Each point is reached from the start by the listed moves, each made once or not at all, plus a little noise. Is the number of moves made odd or even? Then give how often each move was made.

Moves:
(1): [ 0.44  0.23 -0.17 -0.05]
(2): [-0.34  0.72  0.05  0.21]
Start: [-0.02  0.06  0.11  0.16]
Points:
[0.09 1.02 0.00 0.30] => even (1, 1)
[0.00 0.07 0.09 0.16] => even (0, 0)

Moves:
(1): [ 0.23 -0.58  0.11  0.16 -0.55  0.05]
(2): [ 0.31  0.19  0.23  0.27 -0.16  0.15]
(3): [-0.27  0.03  0.03  0.22 -0.13  0.35]
(4): [ 0.13 -0.28 -0.01  0.40  0.27 -0.31]
(5): [ 0.31 -0.18  0.07 -0.25  0.31  0.29]
(6): [ 0.23  0.23 -0.23  0.04  0.04  0.09]
Start: [ 0.04 -0.11  0.01 -0.15 -0.05 -0.07]
Points:
[0.62 0.17 0.10 0.13 0.03 0.82] => even (0, 1, 1, 0, 1, 1)
[ 0.31 -0.83  0.22 -0.03 -0.40  0.62] => odd (1, 0, 1, 0, 1, 0)
[ 0.44 -1.12  0.20  0.38 -0.14  0.29] => even (1, 0, 1, 1, 1, 0)

Moves:
(1): [-0.05 -0.14 -0.06  0.02  0.16 -0.61 -0.14 -0.08 -0.36 -0.29 -0.12  0.43
 -0.15]
(2): [-0.14 -0.08 -0.29  0.09 -0.08  0.17 -0.21  0.17 -0.13 -0.28  0.04  0.23
  0.31]
(3): [ 0.11 -0.19  0.26 -0.23  0.06  0.05 -0.32  0.03 -0.10 -0.05  0.03 -0.18
 -0.33]
(4): [-0.20  0.15  0.42 -0.13 -0.06 -0.23 -0.03 -0.11 -0.03  0.38  0.01 -0.30
 -0.16]
(5): [-0.16 -0.16 -0.03  0.12  0.15  0.00  0.32  0.24 -0.03  0.08  0.10  0.24
  0.11]
(6): [ 0.03  0.28  0.38  0.07 -0.02  0.14  0.08  0.11  0.08  0.16 -0.04  0.23
 -0.11]
(7): [ 0.07 -0.11  0.08  0.13  0.26 -0.14 -0.10  0.23 -0.22 -0.15 -0.04 -0.06
  0.09]
(8): [-0.05  0.30 -0.22  0.27 -0.04  0.37 -0.10  0.05  0.10 -0.03 -0.41 -0.22
 -0.05]
(9): [ 0.20 -0.78 -0.23 -0.23 -0.33  0.51 -0.07 -0.57  0.40 -0.27 -0.22 -0.89
  0.22]
(10): [ 0.06  0.17 -0.13  0.20  0.05  0.33 -0.04  0.12  0.23  0.26 -0.19  0.15
  0.06]
(11): [ 0.01 -0.02  0.14 -0.33  0.24  0.32 -0.11 -0.19 -0.07  0.17 -0.26 -0.02
  0.07]
Start: [ 0.08 -0.06  0.38  0.15 -0.05 -0.17  0.01  0.00 -0.27  0.18  0.06  0.24
 -0.06]
Points:
[-0.32  0.23  1.03  0.00  0.20  0.66 -0.34  0.31 -0.46  0.59 -0.47  0.22
 -0.19] => odd (0, 1, 1, 1, 1, 1, 0, 1, 0, 0, 1)
[ 0.24 -1.23  0.21 -0.10  0.29  1.06 -0.54  0.05 -0.19 -0.05 -0.46 -0.29
  0.49] => odd (0, 1, 1, 0, 1, 0, 1, 0, 1, 1, 1)
[ 0.53 -0.69  0.75  0.08 -0.03  0.72 -0.44 -0.08  0.11  0.12 -0.39 -0.52
 -0.10] => odd (0, 0, 1, 0, 0, 1, 1, 0, 1, 1, 0)
[-0.05 -0.58  0.21  0.46  0.57 -0.38 -0.47  0.72 -0.87 -0.27 -0.13  1.04
  0.04] => even (1, 1, 1, 0, 1, 0, 1, 0, 0, 1, 0)
[ 0.05 -0.84  0.60 -0.03  0.43  0.42 -0.58 -0.25 -0.35  0.27 -1.06 -0.61
 -0.18] => odd (1, 0, 1, 1, 1, 0, 1, 1, 1, 1, 1)
